Every row gives one point. Any point is a mix of the corners, with weights that add up to 1. It lies inside the corners' shape when no weight is negative. Is each point inside? If not, which corners have a negative weight?
(in the rows, 128 means zero)

Corners:
(1): [197 136]
(2): [ 96 126]
(3): [106 141]
Points:
[177 132] -> outside (3)
[188 136] -> inside
[124 128] -> outside (3)
[105 134] -> inside
[198 135] -> outside (3)
[110 126] -> outside (3)

Corners:
(1): [165 179 140  70 185 169 152 115 126]
(2): [124 125 120  50 146  57 130 144 132]
(3): [116 116 150 113 184 198 128 123 104]
(4): [154 178 100 102  80  69 154 124 116]
(5): [112  40  88 134 149 136 130 148 169]
(6): [148 157 147 124 110 130  99 171 131]
(7): [ 94 157  75 113 141 126 151  77 153]
(8): [170 178  89  93 168  78  79 167  70]
(9): [ 99  87 129 185 144 145 154  85 171]
(10): [122  55 163 194 217 106 196 184 168]
Points:
[134 147 104  85 154 125 127 117 118] -> outside (6, 10)
[134 137 121  98 151 114 129 136 117] -> inside
[146 131 133 132 160 133 132 150 124] -> outside (2, 7)
[125  88 134 147 181 122 155 156 147] -> inside
[134 119 120 107 153 130 134 139 141] -> inside
[124 124 113 126 156 137 149 120 135] -> outside (2, 6)

Corners:
(1): [ 64 156  86  83 153 113 147 163 120 106 159 137 133 146 167 193 124 136]
(2): [ 72 185 152 114 172 123 142 137 160 166 147 135 186 158  90 119 149 114]
(3): [194 141 121 162 169 107 167 102 141  51 159 132  63 149 131 131  85 103]
(4): [151  63 136 142 177 191 186 173 183  65 109 108 156  80 138 140 168  59]
(5): [ 75 129 122 135  92  63 127  84 150 148 140 122 115 166  97 149 126 136]
(6): [128 183  98 177  86  84  83 136 153 152 158 167 113 171 179 111  83 166]
(7): [162 134 121 184 171 104  97 102 169 117 153 140 142 164 161 117 122 114]
(8): [101 137 144  97 152 131 110 177 140 153 168 117 155  86 134 210  90 141]
(9): [157 108 111  98 192 134 194  94 197 102  83 108 115 122 146  75 147 124]
(10): [ 94 173 144  87 123  53  63 134 125 134 150 148 157 181 103 102  96 130]
(11): [ 84 145 155  78 131 115 185 121 120 144 211 179 128 112 119 148 146 116]
(12): [178  89 196 197 208 147 165  90 142  71 112  99  77 118 159  70 133  67]
(13): [179 145  55 206 139  89 151 112 109  96 144  88  86 122 154  65 121 161]
(14): [128 146  85 131 116  94 107 121  88 163 181 159 111 227 125 126  78 171]
(15): [ 79 205 172  36 147 197  91 120 130 185 177 162 143 114  81 151 188  81]
(16): [198 102 183 145 197 169 198 195 164  68 133  62 113  93 168 162 198  33]
(17): [ 75 168 104 104 157 148 108 144 120 190 132 191 101 104  87 154 156 109]
(18): [169 138 114 134 157 116 169  75 133  76  81 102 163 134 170 106 120 105]
(19): [ 87 151 112  84 158 123 125 154 133 116 125 164 159 152 122 170 174 204]
Points:
[103 156 117 119 139 114 130 128 120 134 155 149 126 141 126 136 123 137] -> outside (7, 9, 16)
[137 143 114 134 150 115 142 113 136 116 140 132 112 140 149 126 126 130] -> outside (2, 4, 10)
[127 141 125 126 150 114 140 126 140 117 148 130 132 143 139 130 123 124] -> outside (17)
[126 139 122 132 150 123 151 123 140 122 148 133 118 133 132 136 134 119] -> outside (10)
[ 89 177 115 138 129  90  71 121 115 161 165 162 111 173 112 140  96 161] -> outside (4, 9, 11, 16, 18)
[114 145 125 118 149 128 136 137 138 128 142 137 129 131 127 137 135 120] -> outside (7)
[137 138 133 121 160 128 140 131 148 113 146 132 136 148 142 130 125 119] -> outside (5, 13, 17)
[162 130 135 142 173 140 138 122 145 114 133 112 129 128 133 109 127  91] -> outside (1, 5, 6, 11, 19)
[110 146 124 123 140 118 129 136 132 132 151 141 137 139 134 143 131 132] -> outside (3, 9)
